Each row is a point. Each copy is the shape, with its points in the same order, turned, moved and blurred by noise. Is it also mirrored, or only turned?
(in the rows, 128 means zero)

Shape:
[[165 133  84]
 [112  49 139]
 [ 95  83  98]
 [138  80 157]
 [156 146 110]
 [110 123 115]
 [131 160 152]
 [147 137  98]
 [160 144 112]]
Copy 1 (9 x 3):
[[110 130 184]
 [112  39 116]
 [ 74  80 123]
 [146  66 124]
 [127 138 160]
 [101 115 123]
 [147 147 116]
 [112 134 162]
 [131 137 162]]
Copy 1 is: mirrored
Copy 2, 9 rows:
[[ 99  80 124]
 [199 131 123]
 [154 142  92]
 [180 116 163]
 [ 96 100 147]
 [124 136 130]
 [103 141 183]
 [ 99 103 134]
 [101  98 150]]
Copy 2 is: mirrored
Copy 3 (9 x 3):
[[176 154 107]
 [126  54 138]
 [112  82  98]
 [132  89 168]
 [154 157 126]
 [109 116 111]
 [105 160 157]
 [152 152 116]
 [152 159 128]]
Copy 3 is: only turned

Shape (10 x 4):
[[127  93 102 128]
 [119 163  85 132]
 [160 133 178 109]
 [165 176 172 130]
 [136 163 161  99]
 [100 117 112 108]
 [122 114  89 138]
 [ 99 106 120 189]
 [ 98 138 164 138]
 [ 76  90 163 106]]
Copy 1 (10 x 4):
[[130 133 154 156]
 [100 172 100 145]
 [161  91  85 128]
 [136 102  47 145]
 [147 122  74 111]
 [126 151 141 114]
 [116 155 138 163]
 [ 63 110 145 163]
 [ 99 106 103 108]
 [122 106 156  82]]
Copy 1 is: mirrored
Copy 2 (10 x 4):
[[139 111  99 134]
 [154 182 104 111]
 [ 99 125 182 112]
 [115 168 193 116]
 [106 156 165  84]
 [121 134  93 104]
 [147 135  95 135]
 [114 152  97 185]
 [ 82 155 128 131]
 [ 60 109  95 115]]
Copy 2 is: only turned
Copy 3:
[[152  98 130 110]
 [ 92  92 147 147]
 [154 175 179 130]
 [124 173 180 172]
 [111 162 186 130]
 [121 109 137  94]
 [134  90 126 124]
 [133 126  70 142]
 [107 167 123 121]
 [127 159 120  60]]
Copy 3 is: mirrored

Shape, 10 rows:
[[155 135 104  62 100 120]
 [138 124 120 142 161 135]
 [163 131 142 147 127 135]
 [110 120 111  57 115 125]
 [142 127 158 150 109 104]
 [170 131  97 105 230 125]
 [112 131 121 120 102  94]
 [116 119 114 131 100 124]
 [129  47 112 144 133 112]
 [214 138 108 153 115 130]]
Copy 1, 10 rows:
[[158 115 107  69  85 146]
 [127 100 143 123 143  96]
 [153 111 159 147 116 109]
 [130 125 108  65 118 157]
 [178 149 142 143 134 108]
 [112  47 184  71 131  75]
 [157 152 113 100 135 112]
 [154 131  99 128 136 130]
 [189  78 114 122 189 124]
 [183  80 142 143  78  78]]
Copy 1 is: mirrored
Copy 2, 10 rows:
[[131 103 144 111  64 147]
 [118 137 101 112 150 127]
 [140 148 104 149 129 131]
 [ 94  88 156 107  89 154]
 [124 140 130 173 134 106]
 [154 121 102  37 169 119]
 [ 93 119 140 148  98 105]
 [ 88 118 112 151 103 125]
 [102  64  82 154 152 112]
 [178 153  71 138 100 115]]
Copy 2 is: only turned
Copy 3:
[[144 121  71 113 146  79]
 [150 139 140 128 119 149]
 [159 115 129 160 108 127]
 [113 117  93  94 166  97]
 [125 118 143 175 110 105]
 [207 186 146  85 141 145]
 [ 97 136 114 144 123 100]
 [102 115 107 133 110 122]
 [115 108 163  88  74 111]
 [196 126  96 162  73 112]]
Copy 3 is: mirrored
Copy 4 (10 x 6):
[[179 139 125  86 150 144]
 [109 135 128 160 165 124]
 [141 144 137 169 135 115]
 [147 119 136  81 156 166]
 [143 121 173 149 122 102]
 [129 156 108 165 245 139]
 [131 125 163 100 134 114]
 [126 112 132 114 122 114]
 [134  48 137 146 159 120]
 [179 148 108 172 137  77]]
Copy 4 is: only turned

Shape (14 x 8):
[[157 145 117 103 146 144  98 126]
 [128 148 145 146 157 150 115 151]
 [119 162 124 147 144  36  82 137]
 [129 159 143 164 105 144 117  75]
 [103  17 140 154 142 117  94 145]
 [ 99 143 120 158 112 149  97 131]
 [100 137 161 133 154 120 133 150]
 [ 94 146 138 144 154 128 117 114]
 [149 160 135  56 102  98  97 149]
 [128 103 187 146 130 148 120 155]
 [ 99 117 135 103 114 109  83 150]
 [113 128 128 160  24  94 143 104]
 [ 99  69 120 160 117 118 102 149]
 [114  72 122 130 145 150 156 149]]
Copy 1, 14 rows:
[[183 149 166 127 135 123 124 124]
 [150 138 160 132 118 154 144 159]
 [ 90 179 187 142 160 166 169  83]
 [134 126 141 204 126 126 101 127]
 [133  43 122  99 124 219 153 102]
 [139 148 123 160 105 174 115 135]
 [106 127 152 115 131 154 134 154]
 [108 127 148 144 157 162 118 155]
 [138 165 180  86 112 113 111  73]
 [129  83 164 129  95 165 142 155]
 [115 140 152  99 106 174 108  94]
 [ 84 119  85 191  81 106 133  69]
 [129  97 104 130 117 194 158 109]
 [152  82  99  93 123 150 143 151]]
Copy 1 is: mirrored
Copy 2, 14 rows:
[[154 134 133 131 155 142  93 116]
 [127 125 182 125 146 138 116 148]
 [ 93 213 143 153 141  83 117 113]
 [126 132 144 159  84 169 136 118]
 [135 104 100 112  99  48 102 194]
 [108 138 137 132 123 155 114 166]
 [103 117 164 115 146  98 127 129]
 [ 97 123 154 146 139 125 122 137]
 [130 164 113  80 164 136 100  69]
 [134 105 163  89  96  99 111 152]
 [ 96 142 100 100 139 114  92 130]
 [109 163  81 102  70 156 180 133]
 [121 130  97 119 114  91 119 188]
 [152  82 118 108 149  99 155 174]]
Copy 2 is: only turned
Copy 3:
[[159 144 123 115 175 144 108 119]
 [115 144 150 122 141 106 102 139]
 [172  78 104  87 107  71  96 101]
 [142 133 194 106 112 146 114  76]
 [ 84  36 127 131 123 146 173 156]
 [101 140 132 118  99 136 117  93]
 [121 135 151  91 128  88 136 144]
 [125 135 142 107 136 100 138  93]
 [175 146  99  40 148 148  98 141]
 [ 88 109 174  99 132 131 121 165]
 [117 105 104  68 127 134 122 122]
 [163 118 161  75  24 172 137  96]
 [100  77 117 124  99 144 154 140]
 [113 131 140 131 126 133 183 171]]
Copy 3 is: only turned
Copy 4, 14 rows:
[[146 141 146 102 122 111 140 105]
 [113 132 157 120 162 126 127 133]
 [116 110 140 146 171  16 100 118]
 [146 167 150 198 144 122 130 110]
 [ 74  96 106 138  98 142  39 143]
 [118 173 115 149 161 123 111 130]
 [ 82 114 151 142 145 111 140 146]
 [ 96 137 139 152 154 108 133 107]
 [144 136 134 104 100  41 159 154]
 [101 128 171 144 120 142 108 169]
 [ 99 147 111 124 116  72 111 151]
 [164 144  86 233 131  87 114 176]
 [102 112  94 150 132 120  66 152]
 [ 99  87  99 130 116 164 123 141]]
Copy 4 is: only turned
